Rows are points. Examples show where two turns around zero, p and q, send a point. Write where each new point lands after one turn and then the other. Backwards means that the second turn is done in reverse. Each puzzle has new turns, and all numbers are rounded.
(in the rows, 128 means zero)

Turn p:
[123 162 137] => [152 151 116]
[112 113 122] => [130 105 128]
[162 141  78] => [130 148 187]
[114  96 176] => [100 107  80]
Turn q:
[146 121 170] => [166 143 149]
[ 60 132 116] => [ 99 160  74]
[153 144 117] => [133  98 135]
[153 116 109] => [114 111 153]
Where do these land?
q, then p: [ 82 115 134] => [171 141 144]
p, then q backwards: [ 95 101 108] => [163 155 113]
p, then q backwards: [175 137 144] => [ 97  88 124]
p, then q backwards: [160 159 126] => [112  94 152]

Turn p:
[154 163 155  76 162 101] => [131 113  90  90 183 161]
[138 102 121 151 114 168] => [119 136 163 130 114  88]
[131 123 128 141 169 135] => [121 163 135 132 152 130]
[ 81 174 128  87 122 161] => [ 71  84  98 157 142 132]
[131  94 119 149 114 100] => [161 148 131 126  94 125]
[141 101  79 116 110  88] => [191 126 103 142 113 109]
[156 126 121 154 112 109] => [164 126 154 122 119 135]
[126  98 162 122  81 123] => [124 114 126  90  77 118]
[ 95 172 138 156 168 167] => [ 70 141 153 164 158 154]
Turn q:
[113 114 111 112 120 104] => [135 134 157 120 109 144]
[110  79 155  89 162 139] => [117  85 177 111 168 135]
[152 151 133 117  98 126] => [123 147 126 137 109  92]
[142 148  81 175 103 120] => [160 175  90 145 105 144]
[102 149 122 122 156 146] => [110  98 118 151 125 149]
[100 107 197 119 129 132] => [120  74 135  81 140 103]
[134 115 135 119 169  95] => [ 94 137 145 104 146 154]
[172 161  92 171  85 162] => [166 174  77 174 122 100]
Where do these land?
q, then p: [109 116 114 102 105 123] => [125 118 143  92 110 131]
p, then q: [ 84 120 113 154 132 134] => [150 125  86 122 103 127]
p, then q backwards: [148 155 148 136 157 131] => [137  96 127 127 163 119]
p, then q: [180 195 128 132 116  86] => [128 119 146 142 217 105]
p, then q: [115  90 135 137 112 180] => [124 121 134  85  75 130]
q, then p backwards: [ 91 124 152 120 150 159] => [135 171 125 103 100 137]
q, then p: [175 147 152 135 124  68] => [114  80  81 156 137 164]
q, then p: [121  78  82 109 127 142] => [108 141 173  83 151 132]
